Each row of a before or after table is a point. One or more steps were done to the points. Then noise was added and the rows were shuffled. The steps act on columns, c1 being the first. Write out the steps. A step turns or swaps two columns, mirrors them in a line or flattens them onto one, adds a multiple of one to another, or multiplies or shifts one. Angles are multiples of 10 degrees, from the lower column toward the higher: turns from -170 to 170, lines from 10 to 170 but not 90. Use the fewest steps. Two steps may share a column if one is a turn and the other turns, adds or multiplies; they go together, in the order done. Otherwise the lowest column goes first.
In the rows, zero is written as 128.

Before:
[[160 109]
 [133 105]
 [124 116]
 [142 117]
 [114 121]
 [203 111]
 [ 98  91]
 [137 174]
 [136 145]
 [169 137]]
After:
[[136 175]
 [205 132]
 [134 145]
 [170 156]
 [163 119]
 [131 102]
 [124 114]
 [111 113]
 [142 119]
 [102  80]]
Steps: add 0.3 times c1 to c2

Before (14 x 6):
[[107 145 125 142  84 106]
 [149 128 125 119 119 131]
 [152 134 119 135 139 104]
 [156 107 120 120 141 119]
 [155 115  65 117 137 108]
 [149 119  95 118 135 212]
 [149 116  97 118 133 106]
 [130 197 109 133 142 122]
 [ 87 128 127 128 118 167]
 [131 155  73 118  78 132]
 [152 110 109 164 117 111]
 [148 109 128 121  66 161]
 [142 168 130 135 139 114]
 [150 129  60 122 140 107]]
After, 14 rows:
[[154 157 147  68 134 106]
 [128 113 198 146 105 117]
 [152 159 150 118  93  69]
 [153 150 124 109 137 100]
 [147 173 181 109 132 171]
 [156 184 124 104 121 111]
 [143 107 118 132 137 118]
 [149 168 141 117  53 171]
 [148 170 138 113 118  93]
 [ 88  74 141 160 105 156]
 [133  67 128 155 117 108]
 [148 160 137 122 124 132]
 [155 183 152 110  95  72]
 [107  79 167 139 157 126]]
Steps: add -1.5 times c1 to c2; turn c2 and c4 by 150 degrees; turn c3 and c5 by 120 degrees; turn c5 and c6 by 40 degrees

Before (10 x 11):
[[123 158 105 152 122 107 120 105 157 124 108]
 [177 127 101 116  97 139 142 177 112 139 116]
 [105 107 130 170 103 118 108 162 115 131 107]
 [141 149 139 156 112 151 141 114 169 151 104]
 [142 150 120 168 120 144 108 126 114 156 124]
 [130 127 137  10 112 108 171  98  70 132 125]
 [144 107 109 172 122 129 125 105 146 150 114]
 [180 143 140 137 114 140 100 101 167 132 112]
 [117 133  99 127 106 144 102 123 154 158 125]
 [114 149 125 144  89 114 116 109 171 184 234]]
After, 10 rows:
[[ 84 129 116  32 135  95 170  98 151 134 125]
 [158 131 150 114 153 141 103 127 125 161 125]
 [156 150 122 138 154 134 115 130  90  24 235]
 [131 108 119 159 144 100 109 141 129 163 108]
 [155 149 114 164 135 168 142 134 117 187 103]
 [ 92 129 146 124 158 163 141 176 147 157 117]
 [118 149 133 158 134 138 109 149 150 161 126]
 [137 157 150 149 140 131 119 136  93 155 109]
 [124 144 114 123 134 192 101 115 114 156 113]
 [129 106 144 169 140 149 125  85 117 173 116]]
Steps: turn c6 and c9 by 130 degrees; turn c1 and c6 by 130 degrees; add 1 times c2 to c8; multiply c5 by 0.7; turn c3 and c5 by -160 degrees; add 0.5 times c7 to c4; add -1.5 times c11 to c10

Before (13 x 18):
[[140 115 107 155 106 194 137 161 111 111 144 159  90  91  87 125 149 148]
 [ 94 165 155 114  84 133 122 134  40 141 104 114 188 163 149 107 110 134]
 [133  83  91  85 143 162 102  89 131  88 119 111 122  95 101 112  96 152]
 [ 94 129 157 154 114 123 112 103 166 150 115  70 141 137 107 148 134  98]
 [143  54 160 118 124 140 128 106  89 170 130 155 127 152 121 130 125 138]
 [113 113 154 123 142 122  83  79 110 166  79 111 117 169 130  96 105  72]
 [ 96  81  91 162 133 111 127  61  78 136 142 127  79 118 159 101 114 110]
 [125 124 133  89  95 138 180 162 132 143 127  73 146 136 143 127 128 117]
 [ 80  78 116 142 150 112  90  99  51  83 110 126  62 111 126 115 122 130]
 [161  73 119 108 115 183 112 158 149 106 144 115 117  84 154  98 156 119]
 [176 109 148 111 152  76 139 125  88 156 145  94 144  81 124 147 109 119]
 [132 124 164 104  99 108 105 148 137 103 147  91 109 155 114  96 130 133]
 [ 89 129 100 153 106 119 145 157 115 135 109 117 146 143 147  91 154 128]]
After (13 x 18):
[[175 110  93 110 150 120 111 115 140 152 149  88 142  93 139 146 134 170]
 [114 116 187 121 143 124  72  97 104 109 109 109 116 120 117  98 177 170]
 [ 94 165 164 113  83 126 112 148 155 128 125 113 189 115 105 109 158 222]
 [126 125 127  92  96 119 139 164 106 179 133  73 146 125 114 125 131 140]
 [132 125 156 102  97 119 140 160 137  95 134  91 110 103 147  96 113 112]
 [ 83  78 119 141 151 125 146  94 212  71 119 122  62 133 127 112 143 154]
 [ 93  81 134 162 134 125 121  57 172 133 158 125  81 156 104 102 129 157]
 [141  52 168 117 122 132  95 120 164 147 130 159 127 107 139 129 131 150]
 [132  83 101  84 139 128 150  76 146  85 130 117 123 152 158 114 159 110]
 [141 113  78 155 104 134 145 144 176 128 114 170  89 132 167 126 101 112]
 [160  75  76 108 113 127 138 144 111 105 130 126 117 120 102  99  94 112]
 [ 91 130 122 153 103 127 130 159 130 148 105 116 147 157  99  88 119 145]
 [ 92 132 153 155 115 116 102 110  75 128 108  70 139 101 143 150 134 121]]
Steps: turn c3 and c14 by -70 degrees; turn c3 and c8 by 20 degrees; flatten c6 and c12 onto the line at 80 degrees; turn c7 and c10 by 60 degrees; add -0.7 times c13 to c18; turn c9 and c18 by -130 degrees; turn c11 and c17 by -140 degrees; turn c11 and c15 by -160 degrees
